Every row gives one point. Examples show where two turns around zero, p and q, send a point. Write where each new point lands after one turn and then the other. Backwards means that the second turn is done in reverse. Each puzzle has new turns, and all numbers are rounded.

Turn p:
[-2.2 -2.7  3.2] => [-4.5 -0.1  1.5]
[-1.5  0.0 -1.6] => [-0.3  0.2 -2.2]
[-2.2  0.5 -2.8] => [ 0.0  0.6 -3.5]
[ 3.6 -0.6  0.1] => [ 2.1 -2.2  2.0]
[ 3.8  4.1 -0.7] => [5.3 1.2 1.4]
[-1.6 -1.3  1.8] => [-2.6  0.3  0.7]
Turn q:
[-2.1 -5.1 -2.8] => [-3.7 -1.4 -4.8]
[ 1.8  0.6 -2.5] => [ 2.2  1.0 -2.0]
[-0.4 -1.9  1.7] => [-1.4 -2.1  0.5]
[ 0.1 -0.1  1.6] => [-0.2 -1.0  1.3]
[-1.2  1.6  0.3] => [-0.4  1.5  1.2]
[1.9 4.9 1.6] => [3.6 1.9 3.7]
Where do these land?
q, then p: [-2.1 -0.9  0.8] => [-1.9  1.2 -0.9]
q, then p: [ 1.3 -2.1  3.6] => [-3.2 -2.6  1.4]
p, then q backwards: [-2.7 -1.6 -4.4] => [ 0.4 -4.1 -3.5]
q, then p: [0.7 1.2 0.1] => [0.8 0.1 1.1]
p, then q: [ 2.9  3.5 -0.1] => [ 4.1 -1.5  1.4]

Turn p:
[ 0.3  1.4  2.1  2.4  1.3 -4.0] => [ 2.4  2.6 -1.3  2.2  2.7 -1.8]
[-1.5  0.0 -2.4  0.9 -4.1  0.9] => [-1.9  0.3 -0.7 -0.3 -4.4 -1.8]
[-3.6 -1.5 -1.9  0.5 -0.9  1.4] => [-3.2 -1.8 -0.6 -1.1 -1.2 -2.4]
[ 0.5  1.9  3.8 -3.3  0.8 -1.3] => [ 3.5  1.3  3.0 -2.0  2.2  0.2]
[ 1.7  1.7  2.0 -4.6  2.6  0.4] => [ 2.7  0.0  2.2 -3.2  2.5  3.0]
[ 2.9 -2.3 -0.6  0.5  1.7 -2.4] => [ 2.5 -1.9 -2.0  2.5  1.0  1.4]
[-2.6 -1.5 -0.4  1.5 -3.9  5.2] => [-5.3 -0.8  2.9  0.4 -3.8 -1.3]
[ 2.3  0.3 -2.5  2.0  2.5 -0.2] => [-0.6  0.2 -3.4  1.5  1.0  2.6]
Turn q:
[-1.6 -2.0  0.0  0.0 -1.2  2.0] => [ 0.9 -2.2  0.2 -0.9 -0.6  2.3]
[ 2.2 -0.7 -1.9  2.4 -1.4  1.0] => [ 1.9 -1.4 -0.8  3.4  0.1  0.1]
[-0.9 -3.1  0.2  1.8  2.8  4.2] => [ 2.0 -3.0  2.2 -0.7  3.9  2.3]
[-2.3  5.5  1.9 -0.5  1.4 -0.8] => [-3.9  4.9  0.7 -0.6  0.6  1.4]
[ 3.5  3.3  2.5  0.0 -1.6  2.6] => [ 2.9  4.3  2.0  2.2 -1.3  1.2]
[-1.5  1.2 -1.7 -4.4 -0.7 -4.7] => [-2.8  1.5 -3.9 -3.2 -2.4 -2.7]
[ 2.7 -0.1 -1.7 -0.6 -0.3 -3.2] => [ 0.3  0.3 -2.0  1.1 -0.9 -3.9]
[-2.2 -4.2  0.6  1.2  1.0 -1.0] => [-1.2 -4.4  1.5 -1.5  0.5 -0.6]
Where do these land?
p, then q backwards: [-2.1  2.4  0.3 -2.6 -0.4  0.8] => [-1.0 -0.3  2.2 -3.0  1.6 -0.4]
q, then p: [ 0.8  2.3 -0.5  2.3  0.7 -1.2] => [-1.4  1.9 -1.5  0.8  1.6 -1.5]
p, then q: [ 1.3  1.5 -0.9  1.9  1.0 -0.1] => [-0.4  0.7 -1.3  1.3  1.6  1.6]
q, then p: [ 0.1  2.0 -0.1  0.7 -0.7  4.5] => [-2.7  1.7  1.2  0.7  0.2  3.6]
p, then q: [ 0.3 -2.0 -0.5  0.7  3.1 -0.6] => [ 0.4 -2.3 -0.2 -0.1  3.0 -0.5]
p, then q backwards: [ 1.2  1.6 -1.5  2.6 -1.2 -0.6] => [ 0.7  2.9 -1.2 -0.4 -1.9 -0.6]
p, then q backwards: [ 1.6  1.6  2.2  1.6 -0.1 -1.6] => [2.7 2.3 0.2 0.5 0.4 1.4]
q, then p: [ 0.4 -0.8  0.6 -8.6 -0.8 -0.7] => [ 5.0  0.0 -0.1 -5.2 -4.3  2.3]
p, then q: [-3.6 -8.5  0.4  1.5 -1.6 -0.4] => [-2.8 -7.7  2.2  0.3 -2.0 -3.8]
